Rows are points. Before rounding, the points of a table are all equally far from one centre. They may lie mostly on one side of it. Write the centre, to within rounding.

Points (5 x 2):
[[-14.1  -4.5]
 [ 14.4  32.7]
 [ 13.5  32.4]
 [-14.0  -5.7]
 [ -5.5  19.7]]
Centre: [24.5 -4.5]

Points:
[[  5.0  -9.5  34.7 -29.6]
 [  1.0 -16.2  16.0 -32.8]
 [  5.9   9.0   9.3 -46.1]
 [ -2.3   2.1 -17.4  -6.2]
 [ -1.6  40.2  20.5 -19.3]
 [-16.8  -6.8   7.9 -27.6]
 [-16.2  -8.3  13.7 -27.6]
 [-21.0  -2.6   2.5  -7.2]
 [ 21.4 -15.1  -2.8 -21.9]
 [ 13.8  38.1  -3.6  -9.3]
 [-11.0  11.5 -14.3 -17.3]]
Centre: [  8.0   9.6  13.0 -12.8]

Points (13 x 9):
[[  1.2 -32.7 -19.5  17.9 -12.9  15.7 -21.4   5.3  22.0]
 [ 41.8   0.2  15.0  24.1   7.0  16.0 -24.8   5.1 -13.4]
 [ 22.9 -32.4   2.1  39.6   5.0   0.2 -27.0  -5.5   3.6]
 [ 22.0  -3.1  12.9  13.7   6.7  25.6 -33.0 -18.6   0.0]
 [ 28.9 -27.4  10.7  25.9 -19.4  37.9  -5.9  23.2   1.6]
 [ 21.2 -41.5  23.5  16.2  -6.1   7.6 -22.2  15.6  11.9]
 [ 22.8 -34.7 -13.9   7.7   5.5   8.9 -18.4 -13.1   5.8]
 [ 27.8 -19.9  13.7   0.6   1.8  17.9 -17.5 -15.0 -11.6]
 [  3.5  -8.3   0.2  36.8  -9.9  32.4 -21.7 -16.0   8.2]
 [ 13.6  -0.9   5.6  17.4  17.6  26.3   2.8  -9.5   4.3]
 [  4.6   9.2  -7.6  35.6  -0.8  11.7 -31.5  -3.0  -5.0]
 [ 13.3  -9.8  -5.3   7.6  12.8  21.1 -25.5 -14.2 -15.8]
 [ 11.1 -27.6  10.0  33.5 -11.4   2.4 -29.1 -12.1  -6.4]]
Centre: [ 17.0 -13.3   1.5  18.6  -3.8  16.8 -17.6   9.3   4.2]

Points, 17 rows:
[[ 12.7  14.7  -1.9  -9.7 -14.7 -59.4  -2.8  18.3  17.5 -22.2  -4.0  16.6]
 [ 11.7  15.1  -2.2  20.1  19.7 -12.5  23.2  28.6  14.8   7.5   5.9  28.7]
 [  9.8  11.9  14.3  19.6  17.5  -9.5 -19.3  16.2  11.6  22.1  24.8  31.7]
 [ -3.0  15.8   4.7 -21.6  19.1   8.7 -17.0  22.4  28.3 -20.2  -0.5  20.9]
 [ 13.4   1.7 -11.2  20.5  30.8 -40.1  -4.9  10.5 -21.7  -2.4  24.6  -6.3]
 [  5.2  35.3 -13.2  22.3  -5.9 -22.2 -14.3   0.9  43.6  -1.9  13.4  19.5]
 [ -5.1   8.8 -26.7   1.4   1.6  -3.4  -1.9  33.6  28.8  14.0   6.0  23.0]
 [  6.7   2.2   2.7  21.9  18.3 -28.5 -12.8  13.3  48.7  12.7 -25.4   3.1]
 [ 20.5   2.9 -35.4 -22.6  19.1 -30.5  -2.0   9.4  35.3 -13.6   9.4  13.3]
 [ 44.3   5.4  -4.5  27.3  12.3  -2.2   5.9  20.4  -6.0  -1.8   5.3  -1.9]
 [ 16.6   4.3  -2.0  11.1  24.0  -5.7   6.0  -1.5  35.8 -22.4  20.5 -28.2]
 [ 45.5  14.2  22.6   6.6  -4.8  -6.9 -18.5   5.5  30.6 -14.5   9.4  12.6]
 [  0.8   3.9   0.8  22.7  11.4 -11.1  18.1  -9.1   9.3 -15.2  19.5 -25.9]
 [ 42.1   6.8 -16.2  -7.8  18.1  -0.6 -13.8  14.7  29.2   6.4   3.7  25.2]
 [ -5.0   5.7   4.7  16.8  17.8  -9.8  18.8  22.4   7.3 -38.2  22.1   3.9]
 [ 25.1  21.2  -1.1  -2.3  23.0  -2.5   3.8   5.5  11.6  18.4  19.2  27.8]
 [ 35.5  -6.2   4.5  20.6  20.0   7.9  -1.7  21.9  21.7  13.6  14.1   9.3]]
Centre: [  9.3   5.4  -2.0   5.6   9.4 -21.9 -12.0  11.6  13.9  -7.6   4.5   2.5]

Points:
[[-16.3  -7.5   7.8 -27.5  16.1   2.2   4.0 -20.9  -7.2  11.2  30.8  39.4
    1.1  17.7   2.2  28.6  -7.3  10.8  -9.0  -3.5]
 [-13.2   1.6  -2.9 -11.8   9.2  15.9  -8.9  -1.6 -42.5  10.7   5.3  31.1
   -6.8  32.3 -34.6  27.3  -7.4  -4.1  11.7  25.4]
 [ -3.7 -15.9 -18.3 -29.2   8.7  23.3  20.0  -4.9 -32.6  -2.5  -7.7  14.9
   -6.5   2.2  -8.4  30.0 -21.5  12.3  -4.0  35.5]
 [ -1.0   0.5  17.9 -14.5 -10.9  37.0 -18.8  -5.2 -14.6 -13.4  -4.0   4.1
   -4.3  20.7 -15.0   4.5 -50.6   5.6 -20.8  15.5]
 [-21.9 -13.0  24.7 -14.4  16.4  33.4   7.3  -9.9 -11.8  16.8 -24.8  36.6
  -18.2  10.4  -5.5  16.5 -13.7  15.4   1.3   6.4]
 [-13.7   2.6  -9.7 -36.2  18.0  22.4   4.8  14.7 -43.0   3.5  13.9  12.2
  -24.0   4.3 -10.9  16.4   9.7 -10.2 -21.8   3.9]
 [ -6.7 -10.7   5.3 -28.9  29.1  37.2  30.9  12.6 -10.2  13.9  -7.8  25.0
  -10.2  -1.0 -32.0   2.2 -25.3 -13.6  -8.4  11.9]
 [ 11.9  18.9 -21.2 -19.4   4.9  33.1   8.5  -5.5  -8.1   5.8  29.7  15.5
    3.1  22.7 -35.8   7.3 -23.6 -17.1 -13.0  29.6]
 [ -6.9   7.7 -29.9 -35.1   8.1  15.6  18.3   4.2 -21.1  13.1   7.9  41.8
   12.8   3.8  -6.4   8.4   0.1  10.2   6.0  21.7]
 [ 13.2 -10.0  -9.2  -4.0  27.1  17.3   4.7  -5.1 -25.1   4.4   1.4  37.9
  -14.5  30.5  10.3   9.2 -46.7  11.9  -1.0  24.0]
 [  0.1 -13.3  14.0 -17.0  23.4  30.4  29.0  -3.2  -6.8  -0.9   4.0  13.1
   -9.7  39.7 -24.7  38.0 -13.7  19.1 -18.7  17.0]
 [ 17.8   5.6  12.8  -6.0  -4.3   9.6  -3.0  10.7 -14.4  26.5  -3.9  39.8
   10.9   3.3 -17.4   5.7 -27.2 -14.0  -0.9  49.0]
 [ 21.6   7.8 -23.6 -24.3   6.0  16.7  11.4  -6.3 -25.8  -7.7   1.4  37.0
    0.4  -6.0 -13.4   8.5 -26.5  16.0  -6.0   3.3]
 [ 16.1  28.3   4.4 -38.6  10.4  13.2  15.9  -0.5 -27.7  -4.7 -19.3   5.3
   -6.7  -5.6 -27.9  13.7 -13.3  18.9  -0.1  -0.7]
 [ 24.4   6.0   0.5   0.6  33.5   7.1  11.0 -11.2 -25.9   7.4 -25.4  13.0
  -21.0  10.6 -26.5  13.0 -18.1 -23.4  15.2   6.6]
 [  0.2   6.8 -15.8 -19.1  30.8   2.6  11.9   4.6 -15.2   2.9 -21.9  34.0
  -26.2  15.0 -26.1  18.9 -26.0 -11.4  12.6  19.3]
 [-14.5  25.7  -4.6 -37.4   8.9  17.0  21.2  18.1 -19.6  10.1   6.2  39.2
  -16.1  20.7   0.9  19.6  -6.5 -16.6 -15.0  23.7]
 [  2.3 -10.1  -7.4 -21.7   9.4   5.0  18.3 -14.0 -24.8  19.1   8.0  27.6
    2.5  -0.5 -19.1  17.0 -29.3  24.7  25.2  10.2]
 [ -0.5 -17.0 -17.7 -36.3  11.2  41.7  -6.0 -24.0   0.3  16.6   2.3   3.8
   21.7   8.4 -18.4  22.9 -30.8   2.7  11.0  19.4]
 [  1.3   3.0 -12.1 -12.8  24.9  20.4  -4.8   4.7 -20.9  21.6 -21.3  22.2
  -23.6  12.2 -23.3  27.4 -51.6  -7.0  -5.0   9.2]
 [ 11.3   4.6 -31.5 -34.8  21.0  27.1  20.1  -4.6 -28.9  21.3  19.0  29.1
   -8.8   1.6 -10.9   9.5  -6.5 -15.2   0.7  11.2]
 [ -5.9  10.9  -2.7 -31.2  15.3  28.7  10.0  12.2 -21.9 -12.3  -0.6  37.6
    9.1   9.6 -21.9  11.3 -32.7 -19.4 -22.6  11.7]
 [  2.8  14.7 -13.4 -23.5  10.8  -0.8   1.1 -21.9 -18.7  12.2  27.4  17.4
   -5.4  -7.7   5.2  36.5 -26.2  -6.9  10.8  -1.8]
 [ -0.3  -2.7   7.8 -14.4  -7.0  16.6   2.1  -8.6 -31.4   8.2 -37.5  22.5
  -20.6  42.0 -10.5  28.1 -16.6   3.2  -4.9  11.5]
 [-16.4 -10.3 -12.6 -13.6  -4.3  23.1  19.4 -28.2  -1.2  20.1  -9.5  29.8
   11.0  24.7 -15.2  24.2  -9.2  -1.0  -3.4  -7.6]
 [-13.5  -4.6 -10.2 -20.7  -5.6  13.7  -1.9  13.7 -42.6  16.8   4.6  36.0
    0.4  15.7  -3.7  23.3 -40.3   7.3  -7.5  17.9]]
Centre: [  7.2   1.1   4.0 -14.8  11.5  15.6  -2.4   9.1  -4.7  11.8   1.4   3.9
  -0.3  17.9  -2.2   9.8 -10.1  -1.7   0.1   8.9]

Points (30 x 24):
[[-23.2  15.7 -13.5   2.4  35.6   1.4  -9.1  26.5  22.8  24.5  40.6 -11.9
   11.5 -29.4  10.0  -4.3  27.9 -13.5  -6.1  12.2   4.8  10.1   2.2  27.7]
 [  4.7   4.2 -25.6  -1.3  -4.2   9.2 -35.5  11.1  -7.3  42.5  37.0  -4.9
   10.5 -17.4   4.3  11.5   0.2  15.8  -4.5  27.7  -7.6  18.9 -20.4   5.4]
 [  5.8   4.7 -35.1  11.7  20.3 -15.2 -18.2   5.8  -8.5  -1.9 -11.1 -28.8
   -7.8 -18.9 -10.0 -18.0  -8.7 -20.4  23.4  14.0   2.4  23.9  -8.2 -13.8]
 [  8.6  -3.8 -27.4 -17.3  23.7  15.4 -20.6   1.9   3.0  29.1  11.3   9.2
    1.8   4.9 -18.8   0.3  25.8  -5.5 -30.9  -2.6  -3.6  17.5 -16.4   4.2]
 [ 13.3   8.0 -17.1   6.8   0.4 -10.1 -47.8  18.3   2.7  19.6  49.7 -18.3
    3.8   0.4  17.8   4.5  11.6  -7.4  -2.5   4.4  -8.4  39.5   5.2  -4.7]
 [ -2.6 -14.0 -34.1   6.7  25.9 -14.8 -22.3  21.9 -11.5  11.0  31.1   2.2
  -23.6 -16.0  -6.3 -10.3  -8.8 -13.7  -3.5  -3.9 -24.9   7.0  10.9  12.7]
 [  3.7  18.9 -35.7 -11.2  12.4 -11.8   9.1 -18.9  -2.4  53.1  26.4 -16.5
    5.8 -41.2  30.4   8.5  12.5 -10.0   9.6 -10.7  -4.8  17.1  -6.4   6.5]
 [-25.1  -2.1 -40.0  -8.6  18.8  -2.9  -9.4  23.4  -1.6   8.4  25.9 -25.2
    9.2  -5.0   6.9 -14.1   5.4 -14.3 -28.9   3.0 -32.3  23.1   0.7 -26.1]
 [  1.1 -11.7 -22.3  11.5  13.4  18.2  -9.0   8.2   3.9  20.6   7.4   0.1
   -9.4 -17.1  -6.3 -21.5   6.3 -27.9   2.6  -3.6  -4.5  34.1  16.7  -6.3]
 [ -1.2   9.2 -35.7 -22.5  31.5  -0.4  -4.5   2.5 -14.8  14.9  25.0 -12.4
   27.7 -18.9  14.8  -2.7  28.5 -16.3  -1.9  -2.2  23.6  34.9 -20.2 -20.2]
 [-31.3   5.8 -31.5 -20.4  29.2   7.1 -36.6  21.7   5.9  20.7   0.7   9.9
    7.8 -23.6  12.8 -19.2  14.1 -23.2   3.8  18.8  -4.0  16.2 -12.8  15.2]
 [ 21.2   2.1 -25.0   8.2   7.7   4.8 -31.9  -4.7  14.4  15.5  30.3 -21.8
   28.3 -23.1 -19.4   8.9 -11.4  -8.1  17.8  13.8 -31.3 -10.3  -6.0  15.6]
 [ 27.2 -13.2 -46.8   0.5  13.9   4.1 -23.9   7.0   3.3   6.8  31.3  12.5
   14.2 -23.1  12.8  -7.7  33.7 -25.4  -2.9   1.5 -11.6  25.0 -21.3   3.6]
 [ -2.6  -2.0 -11.0 -21.6  10.6  16.3   2.2  34.4  12.8  39.9  22.1  -8.1
   10.4 -22.2  -5.2   1.9  -5.7  -9.3 -12.6  11.3   9.8  -9.5   0.1  -2.6]
 [  1.0  -1.9 -54.7  -4.4  24.6  14.5 -23.2 -25.5  -1.5  18.8  41.6 -30.6
    8.9  -2.4  13.1 -17.2  -8.0 -27.8  10.9  27.9 -12.1   4.2   3.9  21.8]
 [ 18.4 -23.8 -34.3   4.9  23.6 -22.8   7.2   3.6 -12.7  -3.4  32.1 -29.9
   21.9 -32.6  14.2  -9.2   2.5   1.9  -8.7  -4.1 -11.6  20.3   3.2 -11.9]
 [ -2.9   2.3 -40.9  -7.4  -5.5 -23.5 -44.9  20.2   1.9  18.1  26.1 -18.6
   15.8 -20.8  10.1 -14.2   2.1  -5.5   8.1  13.0  19.7 -14.9  16.1 -13.3]
 [-13.7 -11.2 -56.0 -33.4  20.8   2.1 -23.3  -9.4   6.4  10.7  16.9 -16.3
   -9.5  -0.5  17.6  -7.5  35.1 -30.0  -2.4 -11.8   0.8   6.6   1.1 -13.1]
 [-21.5   7.1   8.1  -4.5  32.2 -21.9   1.9  32.9  19.1   0.4  -0.9  -2.3
   27.0 -10.3  14.3   6.3   1.6  15.5  10.1  12.9 -12.1  21.8   7.9  12.4]
 [ -1.0  10.5 -36.2  -6.5  21.7  -5.2  -3.3   5.5  24.8  33.2  23.4 -33.5
    9.7 -24.3 -18.5  19.7   2.6  -4.4 -17.8  -2.5 -10.3   7.3   3.7 -19.7]
 [  5.2 -14.6 -32.7   0.9  -6.6 -11.5 -20.6  -1.6  22.8   6.0  36.6 -15.2
  -16.3  -8.6  28.8  -8.8  16.7 -31.9   7.7   8.3 -25.0  32.8  -7.5 -17.3]
 [  1.2   9.8 -22.1  -4.4  -8.2   2.1 -30.6  30.6  18.5  25.4  39.4 -15.3
   26.2 -18.1  -8.0  -9.6   4.6 -33.6   2.1  18.8 -12.7   0.8 -18.8  -7.5]
 [-14.2 -11.1 -22.1 -15.2   5.0  -7.8 -15.6  24.8  -4.0  17.1  50.7 -21.0
   11.9 -25.7  -7.1 -14.1  -2.9 -24.3  13.4  18.9  -8.7  20.7   7.1  15.8]
 [-22.4  -3.9 -44.2 -11.4  32.7  -6.9 -21.7  23.4   3.3  37.4  32.1  -8.1
   25.5 -20.2   8.4  -1.6  -8.9 -14.2   2.6 -22.0 -11.5  17.6 -10.3   8.0]
 [-18.2  -4.5 -31.6 -12.6  31.4   1.9 -18.7  33.9 -13.4  31.2  44.4 -14.3
   -5.9  -2.8  16.0  14.2  -7.9 -24.9   8.6  26.7   8.7  11.0  -8.1   8.7]
 [ -5.2  -1.3 -49.0 -14.4   5.3 -25.1 -18.4  32.6   7.9   6.0  31.7   0.8
    2.5 -29.3  -0.1  -9.8   8.7  -8.0  -6.0  21.3  -1.2   6.5 -24.4  28.4]
 [ -3.2  12.1 -44.1  -1.6  23.1  14.1 -29.1   8.1  15.0  14.2  42.3 -14.6
   14.4  -8.3   9.8   8.9  -2.2  -9.4 -11.2  21.1  26.9  29.8  18.0   4.1]
 [ -3.9 -18.3 -43.3 -16.3  20.7  -4.7 -15.0   2.3 -10.0  22.7  56.0 -18.7
   12.0 -16.0   7.5  -3.3  -9.1  -3.5   0.0  12.7 -36.7   5.2   9.0  -4.8]
 [  7.1  -7.7 -12.8  -0.7  25.7 -12.5  -9.3   9.0   9.4  22.0  16.1 -21.7
   -4.4 -14.0   6.6 -16.2 -27.8  -0.9 -15.4  10.1  12.5  14.5 -35.4 -13.9]
 [-11.3 -13.9 -52.0  29.3  -3.3   3.5   7.7  20.7   2.7  23.4   4.2  -5.0
    2.9 -17.5  22.3   6.5 -24.1 -17.6  16.2  24.5   5.1  -2.0   2.0   8.8]]
Centre: [ -3.2   6.4 -21.4  -1.2   9.9  -9.0  -8.6  -2.9   0.0   7.8  12.4 -11.0
  13.4  -1.1  19.0   6.3   6.8 -14.3  -0.2   7.6  -5.9   1.0  -3.9   7.5]

Points (29 x 24):
[[ -2.3  10.1  31.7  -6.8  11.1  10.3  14.2 -31.2  30.0 -20.2  22.0   5.7
   16.6   2.0 -16.3  29.8  32.2   7.6  26.9   3.9   8.8   6.9  -3.7 -23.4]
 [ -4.2  -2.3  26.1 -12.2   3.7 -14.6   3.7 -41.2  17.1 -34.4  10.4  19.6
   16.3  -8.8   2.0  12.7  18.7  13.3  38.0 -20.7 -17.1   8.3 -16.9 -14.1]
 [ -2.0  21.7  41.0  -4.3  12.2 -23.6   0.9  -8.0   5.4 -22.4  10.0  20.6
   39.2   0.8   3.4  32.1  18.0   8.3   7.5 -20.5  -1.6 -11.0  11.3 -17.1]
 [-13.6  -6.1  30.9  -3.9   4.2 -14.8  14.5 -10.1   8.5 -13.1  36.2  23.4
   26.9  10.5   7.3   7.8  26.0  23.9  30.0  -2.9  -1.7  14.4 -30.2 -29.8]
 [  9.3   2.5  20.5 -13.2   6.7   2.3  19.7 -21.2  16.1 -16.7   7.6   4.2
   35.5  -0.8   7.3  17.6  48.0   9.2  19.3   9.0   3.4  -3.5  -4.2 -37.4]
 [-22.4   3.2  38.2   1.0  19.2  -0.6   0.9 -22.1   4.6  -8.6   5.5  22.5
   38.4  32.2  13.9  23.0  23.1   4.4  11.9  -6.3   9.9   6.7 -16.1 -19.9]
 [-11.1  17.9  21.0  -6.8  20.5 -14.2  16.0 -10.5  -9.5   1.4   7.6  26.4
   26.0  16.6   8.5  15.8  33.8  22.1  14.2   9.5  12.9 -23.8   2.0 -28.2]
 [  3.2  -0.8  34.9  -1.3  10.6 -14.5  20.6 -26.0   7.5 -11.9  11.4  31.6
   35.1  25.8  -8.2   8.1  25.9  17.3  25.5  -9.8   0.1   2.8  -8.7 -42.0]
 [-19.4   1.3  11.6  -9.9  25.2   3.8   5.5 -38.8   9.5 -41.9  15.7  -9.1
   41.2 -10.6 -10.8  18.0  18.1  -3.6   2.9  -3.3   8.1  -3.9  -6.9 -16.8]
 [ -5.3  15.3  26.6   5.0  -8.4  -5.1  28.4 -23.3  10.1 -20.9   8.0  16.8
   23.4  24.2 -16.1  33.8  16.5  20.5  23.6   1.2 -19.5  -6.7 -15.9 -43.8]
 [  0.8   5.6  24.6  -5.9  13.0  -4.1  16.3 -34.3  23.6 -23.3  10.8  20.9
   36.4   8.7   2.6  22.7  23.1 -14.3  -2.3  14.4 -21.4   6.3  -1.6  -3.9]
 [ 11.4 -13.1  41.4   1.9   4.8  12.4  13.4 -26.2   8.3  -6.1  11.1   2.5
   42.3  18.0   8.9  10.2  10.5  11.0  10.3 -13.1  18.7 -18.6  -3.0 -25.3]
 [-11.2 -19.7  18.6   4.9 -14.8  -3.8  15.8 -13.3  -2.1 -15.9  -0.5  22.9
   41.2  14.2   4.8  -4.7  31.2  14.4  24.6  -5.9  19.3 -10.6 -13.6 -25.9]
 [-23.7   4.4  13.3   1.9   6.3  -6.8   8.5  -1.2   1.7 -17.5  39.2  18.6
   28.9   9.1 -21.8   1.4  30.9  24.1  23.4 -12.4   3.3  -5.5  -8.6 -37.9]
 [-19.1   6.3  30.8 -11.0  22.6  -7.3   4.6 -20.2  11.9  -8.4  26.1  22.6
   44.0  13.5 -21.3  14.9  28.7  -2.5   6.3  11.0  10.8   0.0  -5.5 -20.3]
 [ 10.5   0.1  17.5 -11.8   8.5 -21.8  13.9 -14.9  14.4 -24.8  16.9 -12.5
   33.4  -1.7   6.7  37.6  19.6  -5.5  13.3   6.4   9.3 -10.0   1.5 -43.6]
 [-20.0   0.3  23.6  -9.6  29.8 -17.0  13.9 -28.7   6.3 -34.2   9.8  17.0
   37.6   4.1   2.7  10.4  14.7   3.3  19.7  -8.2  19.9  -5.7 -16.6  -4.8]
 [ -4.8   5.3  29.1  -8.2  -3.9 -30.9  14.4 -14.9  25.2 -24.7   5.1  11.9
   27.0  25.2  -5.3   2.2  34.2   1.4  27.6   7.5  17.4  -9.3  -3.5 -29.3]
 [-14.4  -2.0   5.2   2.5  -0.2 -15.8  18.6 -23.1  14.9  -0.2  20.3  -1.8
   36.4   6.4  12.5   4.7  35.8  30.2  21.4   5.2  18.3  16.2 -10.3 -37.2]
 [ -6.9   7.4  35.3  -2.8   8.6 -13.7  20.8 -30.5   7.2 -27.1  16.1  -2.8
   22.8  35.6   7.4  10.6  30.6  -9.3   3.4  -7.4  12.1 -16.5 -14.1 -31.7]
 [  0.2 -12.1  26.7 -17.7   0.4  -6.1  25.9  -6.9   1.5 -20.0  15.6  10.3
   42.9  20.3   1.7   6.5  11.4  -2.5  27.1  -6.5   4.5  -9.8  -1.7 -31.2]
 [ -4.5  22.4  24.9   0.5  -4.4  12.8   0.2  -4.7   0.9 -22.2  16.6  10.0
   36.1   8.1  -9.0  23.8  25.3   6.6  17.0  10.0  13.2   0.8  19.7 -37.5]
 [  2.4   6.5  22.2   5.7   1.9  -4.3  20.2 -15.7   4.6  -4.3  -0.7   6.4
   30.9   5.1  24.3  16.4  23.7  20.6  27.2  14.4  -5.9 -11.0  -6.5 -45.1]
 [ -9.4   0.4  20.3 -22.8  -8.3 -16.9  18.9 -15.7   7.7 -19.5  10.2  32.3
   40.2   9.3  -9.6  14.4   7.8   3.0  21.0  15.6  14.2 -14.9  -3.0 -35.9]
 [-37.0   5.6  22.1  -7.0   5.9  -2.3  -6.2 -20.4  27.0 -20.3   8.8   9.5
    5.7   7.8  19.4  -2.4  18.2   5.5  20.7  -9.0  -3.2   1.9 -27.7 -41.2]
 [ -8.3   7.7  20.2   7.3  -2.0   9.8  10.0 -12.0   9.5 -15.4  20.3  -6.7
   10.4  20.7   3.0   9.4  31.5  10.5  41.3  14.1 -11.2   7.4   5.6 -32.7]
 [ -6.1  22.0  30.1   4.5  -7.0 -17.3  11.6 -10.3 -14.4 -10.0  16.2  21.4
   31.3  18.1  -0.9  25.8  27.7  21.0  26.0  -1.4   9.6   4.6 -26.4 -36.6]
 [ -0.8  -0.3  28.4  -0.3   1.7   6.4   1.3  -6.6  -5.0 -12.7  18.1  38.9
   38.6  13.2  16.5  27.2  20.7  36.6   1.6  17.5 -10.9 -10.8 -22.3 -34.5]
 [  1.5  -4.9  28.2   3.2   5.3 -25.2 -11.2 -30.5   8.1 -28.6  37.3   6.9
   40.0  18.1   9.1  15.6   8.7  27.1  26.1  16.9   0.4 -11.4  -1.9 -26.9]]
Centre: [  0.5  -5.9  13.3  -5.4   0.3 -11.8  -3.1 -13.5   1.2 -17.3   1.9   2.5
   2.9   9.5  -9.6  10.4   8.0  24.0 -11.8   2.3   0.0   5.8  -8.5 -15.8]
